Each row is a point. A path goes straight from each point to the next, and from the last back to the first. The post is the endless flat space through its rows: a point in 2 columns, a line in 3, a plane in 4, and so on, so that a path can go around it. Count how often the path circles the post. Going back the other way cancels.

Post (1 x 2)
[[ 1 15]]
Path (20 x 2)
[[ 36   4]
 [ 43  52]
 [-20  95]
 [-52  41]
 [-29 -49]
 [ 38 -47]
 [ 62 -16]
 [ 11  32]
 [-22  69]
 [-25  36]
 [-19   2]
 [ -1 -31]
 [ 30 -26]
 [ 30  25]
 [  8  65]
 [-34  51]
 [-18   6]
 [ -6 -56]
 [ 26 -23]
 [  9  -6]]
Times around: 3

Post (7 x 8)
[[ 36  11  -1  53 -12 -32  41 -70]
 [ 10  33 -32   4 -75 -56  28  -7]
 [ -4   9 -45 -12  21   0   5   2]
 [ 17 -62  -5 -42  36 -39 -26 -16]
 [ -7  29 -10 -24 -18 -25 -59  92]
 [ -3  32  37  16 -10  26  48  24]
 [ -2 -33   5 -26  24  88 -29 -52]]
Path (25 x 8)
[[-10  11 -35 -34  43 -30 -21  21]
 [ 26  42  10 -25   7  38 -16   9]
 [ 52  25 -37  -6  -4  17  24  52]
 [ 24 -55  24  20 -51  38 -13  -9]
 [-21 -29  -5 -13 -49 -67  -3 -15]
 [-18   2  60 -14 -19   1  52   8]
 [-22 -25  64  24 -79  21 -79 -25]
 [ 22 -24 -30  -4   3 -37   8  12]
 [ 66 -11 -28 -11 -19 -14  30   9]
 [ 38  70 -22   6 -30 -29  29 -10]
 [ -3  10 -32 -25  23  10 -42 -35]
 [-32 -19 -52 -39  -3 -73 -25 -17]
 [ 11 -55  13  35  -8  16 -32  16]
 [ 38   1   1  50  -4  15  43  56]
 [ 20   3  23 -30 -45  -2  -8  15]
 [ 43  30 -11 -25  35 -21  23  -7]
 [ 41 -26 -69 -32 -18 -23 -86  -5]
 [ 27 -33   9  34 -14  25  14 -38]
 [-21 -18  12  37 -51 -18  26 -20]
 [-37  -2  62 -22  25 -51 -31  56]
 [  3  47  75  27  59  37  16  15]
 [ 11  19  -3  -1  44  37   5  10]
 [ 36   6 -72  15   1  23 -24   5]
 [ -9  -1  43  18 -76  -8 -30  54]
 [-40  19  95  30 -79  19 -13   2]]
Times around: 1

Post (13 x 14)
[[ 16  54 -24 -29  -6 -16  41   7 -20  -2  22 -10  16  67]
 [  3  29   2  20 -56  72  21  31  56 -23  45  22  14  12]
 [ 16  20  33  -9   5  23  50  -7 -39  20 -34  16 -16  55]
 [ 36  24 -51  -1  18  16  49 -16   5   6 -24  24  14  21]
 [ 26  28   0 -32   8  -5   4  20 -18 -14 -57  25  32  49]
 [  8  17  43  32  24  52 -70 -37  11 -35  50  29 -53 -10]
 [-26   0 -13  18 -10  -5 -28   3 -35  32 -17  59 -39  10]
 [-11  17  30  55 -48  35   5 -18  35 -18  54  -8  54  -6]
 [-21  26  28   7  35  61 -52   0 -36 -43  71  47 -26 -61]
 [ -8  34  53 -27  -1  47 -54 -48  17   3  53  52 -31 -49]
 [  4   3  28  28  -6  33  23  60  75   7  53  -9  41   3]
 [ 47  18 -20 -11   5  24  26  16 -29  28   5  35  55  79]
 [-37   3  16 -24  10  84 -78 -24  -9 -10  39   0 -43 -42]]
Path (18 x 14)
[[ 27  86   0  17  14  18   2  -2  25 -29 -14  34  -5 -37]
 [ 44  50  15  43 -29 -27 -13  24 -11 -78  28  13  13  -7]
 [ 53  16  23  -5  19 -17 -49   8 -29 -32  48  94  24  26]
 [-46  12  28 -35  24  25   6  27 -21 -17  43  -8   8  29]
 [  2   7 -17  -1  35  20   6 -19  36  -3  11  62  61  -6]
 [-22  50   2 -29   0  21  -1  76 -16  14  22  15  55  25]
 [ 40  66  34 -13 -13  61 -24   6  12  -7  20   6   3  -9]
 [ 32  29  25   4 -15  48  38   1  15   5   9 -13 -69 -18]
 [ 27  21   7  -5 -59  42  -9 -29  11 -11   7  50   8 -17]
 [ 25 -28 -22 -10  16  67  -1  -3  33  21  49  26   3 -25]
 [-46   1 -42  -8 -22  12  38  32  11   1  95  37  78  15]
 [-15  50  41  14  68  27 -13 -50  17 -12  38  56  14 -36]
 [ 17  60   0  42  16  62  24  36 -29  -4  32  -9  57   2]
 [ 42  19  11  26 -37  30  -2 -24  -6  13  37   5   1  23]
 [ 27   8  48  -7 -47  19  -5 -26 -13 -36  42  45 -52  46]
 [-21   4 -49 -58   9   5  -5  25  15  34   4  73 -30 -29]
 [ 17  12 -21  17  44  61 -15  23  31 -23  62  54  12 -13]
 [-54  41  12 -59  48  32 -32  54  23   5  -2 -19 -37 -35]]
Times around: 3

Post (17 x 18)
[[ -6  -2  26   7   5 -40 -22   2 -23  -5  52 -51  -1   3 -21   5  27   3]
 [-17 -54   9 -20  -3  -7  40  33  -4  30   1 -33   9 -21 -23  -2 -21   8]
 [ -6   4  17 -11  18 -34   8 -42  29   3  21 -27 -10  -5 -46 -23  -4  19]
 [ 10  34 -16  31 -32 -47 -12 -12  19 -20  -9   6  17  -6  32  42  17  50]
 [ 22 -12  -1 -24 -47 -17  26  26   3  20   4  18  21  29  49 -37  -2  56]
 [-11 -16  41  -7  48  -7  24  36  36   9  -9  14 -14   6  46 -36 -32  14]
 [-18  -5  -6  34  23  10   5  29  -2  39  -1 -44   3  22  12  23  18   5]
 [-16   9  -7 -22  -4 -27 -18 -32 -10   0  19  12 -11   0  -5   8   9  -5]
 [ 17   4 -21  20  14  34 -15  41  -1  11   1 -16   4 -43 -31  22 -11  65]
 [  1 -33  18 -44  -3  -2  31  -3   8  53  14 -31 -60   1 -17   8 -15  -9]
 [ 18  44   4  26  -9  -9  -1  35 -16  -8 -12 -26  15 -13 -22 -16 -24 -21]
 [ 36  19 -23 -18  10 -57  29  26 -13  15   0 -16  35 -15  28 -46  33 -32]
 [ 42  -6   3 -18  -7   3   6 -19  31 -17 -31  44  28 -34  19  -7   9   5]
 [ 32  16 -48  -7 -14  17   4  37  -3 -25 -51 -56  16  -5 -25  10   5  49]
 [  7   5   9  42  -5 -50  24 -12 -38  14 -18 -31  -8   8  -7 -12  31 -10]
 [ 14  20  25 -27  20   1 -10  20   0  32 -37  -6  22 -17  16  -8 -17  10]
 [-13 -26  -3 -24 -16 -12  -1  15  51  11 -23   7  -4 -15 -12  -7  25  10]]
Path (29 x 18)
[[-25 -11 -11  20  12  -2  23  19  -4   8 -48  -7  36 -15  23 -22  44 -13]
 [  7   9 -31 -37  14 -14 -21  26  22 -19 -38 -44  26 -46  16  21 -32  18]
 [ 11   1  -6  -3 -16 -15  -2 -14  15   7  -7 -38  15  22 -11  12   5  28]
 [ 21  -4   2  13 -29 -37  10  50 -16  -3  56   4  13  12   3 -10  15 -24]
 [  7  -5 -29 -29 -95 -82  26  40 -31 -46 -19  42  56 -30  16 -33  15   6]
 [  1 -17  16 -14   5  -7  22  21 -20  -8  -9 -54  17   7  26  -4   5 -13]
 [ -4   6 -11 -22 -80 -43  10  35  -3  27  18   4  16  21  33 -37 -15  17]
 [ 18 -37  25  21 -69 -18 -20  39  20  11  17  37  35   1  13 -10  14  13]
 [  1  -9  42  -8  -7   4 -32   8   5  77 -23  -6  29  14  -9  11  32  16]
 [ 12  47  27 -13  -3   6 -18  18  27 -40 -11   0  -8 -26 -26  14 -39   6]
 [  4  44 -44 -15 -33  21  -2  18  -7 -12   7  -6  14 -12 -34 -18 -23  17]
 [ 24  -5  71 -13 -35   3 -28  13  12  44 -38  -7  27 -21   7 -14  -9  20]
 [ 25 -24  -2 -17  76  11  13   1   3  49  -5 -68  19  -8 -13  -3  17  16]
 [  9  22  18 -46 -23  -9   0  27   4  37  -2   7  53  11 -21 -32 -62  -8]
 [-16  18   7   7  24 -23  -6 -18  15 -11   4 -12 -26   9 -12  26  24  35]
 [-26  11   5  13  20   2  -3  29   5 -27  56 -58  -1  14 -21   8 -16  -8]
 [  5  20  28 -26 -37   7  19  -9 -11  36  14  -7  17  -1 -17 -13 -17   9]
 [ -4 -34 -12   4  21  -1  36 -10   9 -73  -4  -8  -9 -16 -58 -16 -21  19]
 [ 31  35 -12  -7 -21  -7   8  24 -20  42 -31 -48 -15  37   4  30  -8  15]
 [  4 -22  -1 -27 -35 -43  10  -4  -1 -13 -36  16  58 -31 -18 -45  -2  27]
 [-10   9 -35 -26  10 -59 -15  12  44 -28  -8 -51  -7 -47  21  22   9  28]
 [ -2 -17  58  33  19  15  36  -2  14  -1 -11   7  15 -11  20 -26   6 -24]
 [ 13  21 -17 -62 -18 -11  30  25  33  -2 -30  -3 -16   5 -36 -40 -31  17]
 [ 12 -20  10  40  20   1  24  35  49  36 -18  31 -21  12  45   2  15  15]
 [ 39   9 -41  36  66  -7  25  32  49  63 -31 -21  -2 -36  27  -6  15 -11]
 [ 10  72 -22   0   1  22 -23  23 -31  28 -50 -28  45  15   3 -18 -27 -19]
 [ -5  -8  -6 -36   0 -17  -3  28  -3  12  29 -19  -6  32   5 -23 -23  38]
 [ 10 -16  10 -28  22 -50   0  -1  31  46  -4  72  20  -8  57   5  64  10]
 [ 31  56   1 -39  54  47 -14  36  26 -24 -10 -80 -12 -33 -46   9 -13  24]]
Times around: 2

Post (17 x 18)
[[  9  27 -27  46  -1   5  16 -45  -4  -1  -1   1 -32  33  13 -31  55  -2]
 [  8  17  27   6  48  13 -15  -1  18  22  24  37  20 -26  -5   4 -16  12]
 [ 13   8  15 -13 -14  30 -18 -37  16   9 -15   6 -36 -10   5   1  48  36]
 [-13  16  -4 -16  13 -25 -26 -21 -18  -5 -21  26 -19  -6  14  11  -4  42]
 [-35   3  -9  19 -72 -37   6 -10  -4  -3 -19   3 -57  29   4  25   2 -34]
 [ 35 -25 -20  15  17 -22  31 -31 -30  49   2  -1 -34  -3   2  14  23 -30]
 [ 53  21 -40  -3  -3 -57  13  36  33  44  19 -24 -30 -11 -27 -21  47 -32]
 [ 19  34 -33   2 -14  -3  22  23 -46  -4 -37  23  -6   2  46 -11  10   6]
 [-30  42 -20   0  16  -1   1  -5 -16  22 -17 -21 -36 -10  20  -6  -8  70]
 [ 41  -4  48  26 -13 -17 -40 -32   7  21 -24 -17  -1  25  -3   1 -20   7]
 [-34  76  -1  16 -19 -10  32 -16 -57  19  14 -13  13   0 -13  -5 -70  18]
 [ -4  48  39 -32 -12 -40  21 -20  -5  48 -28 -14 -28 -10   1 -28  20  35]
 [  1  -9  -8 -14  12  -7   0 -45   9  27 -40  26  16   8  13   1  26 -22]
 [ -4  11  42   3  -8   5 -50  -3 -35  14   3 -42 -16  -4   0 -37 -52 -16]
 [ -2 -17  -8 -28 -11 -24  -3  25 -23  27  15 -26 -41   4  28 -49 -52  22]
 [ 22  56  -8  15 -14  -5  14 -32 -11  15  32 -41   0   5  31 -19 -31 -12]
 [ 21 -33  -1 -13  43   6  31  18 -15 -11 -26  12  -5   2   4 -21  62   4]]
Path (26 x 18)
[[  0  38  38  10 -20   5  -1 -51 -31  11 -75  -8  -3  -8  26 -19 -12  77]
 [-32  36 -24  28   6 -29  43 -23  -5  -3  -7  60 -34  25  -3 -23   0 -19]
 [ 23  52   2  -8  13 -30  14  32 -53  14  24 -66 -59  -7  -9 -54 -10 -13]
 [ 55  23 -27  -9  51 -53   0  -1   8 -14  19  12   8 -13   4  -3 -31  49]
 [ 15  29   9  28 -12  10  -9   4 -48   5  12 -55 -43 -32  27 -32  13   6]
 [-56  79 -62   6 -11   4 -32  36 -13 -13  27 -50  32 -30  25  42 -70  28]
 [  0  66  78 -27 -24  10   7  -1 -22  13  12   9   1 -10   0 -40  -8   5]
 [  0   7  10 -20  23  -1 -14   4  20 -18  19  -6 -27   0   4 -20   3  16]
 [ 30  20 -11 -46  -9   1 -30 -64 -14 -15 -31   4 -11 -30  25 -11 -14  40]
 [ 11  51   9  -4 -46  22 -37  14 -20 -21  48  -4 -54 -65 -11   6  37 -26]
 [ 16  26  11  35  17 -32  11 -25 -71   2 -38   5   4  45  42 -63  27 -17]
 [-18   8  10  28 -10 -24 -24 -39 -28  -2 -35 -40 -15  61  -1 -13 -33   4]
 [ 33   7  16   0  45 -32  44 -59 -17  20  13  50 -15  -5  -1  27 -14 -11]
 [-46  -3 -20 -21  10   0  -7  44  -6  10 -20  -5 -36 -55   8 -13   0  24]
 [-20  30  13 -41 -25 -17  -8   7 -29 -33   3  29  15  -9  65 -44 -24 -12]
 [-11  18 -31  36  29  -4 -54 -38  41  77  45 -24 -21 -29 -45  62  14  -7]
 [ -3 -21 -30  32 -34  44  -7 -14  -4  11   2   6 -38   0  26 -14  14 -14]
 [-52 -12 -22  22 -30  44  15 -22 -72  22 -57 -13 -71   4  13 -33 -23  43]
 [ 19  64 -24 -14  19 -51   7  40  32  35 -27  37  -9  25  24 -32  -9  22]
 [ 57  15  -5  21  23 -66  72 -28  24  15  16  34   0  31  46  56  26  35]
 [ 16  23 -23  18  16 -42  21 -33 -48  13   3  21   0  -3  36  -1  47 -21]
 [-45   7 -13  18  45 -69 -16  13 -76  58 -45 -22 -10 -10  11 -26 -95  35]
 [  7  49   7  10   7  -6  28 -13  20  58  20  37   5 -11   5 -21 -41 -15]
 [ 29  41 -38  17  39 -29  -7 -18   4  47 -35 -36 -34   8  14  35  14  37]
 [ 15  48 -18  37  10  20   6   6 -20  22  54 -18 -11  19 -12  -9  -2  -3]
 [ 12 -16  11 -10 -11 -14 -48 -20 -24  14 -21 -44  -1 -19 -33  -3  11 -28]]
Times around: 0
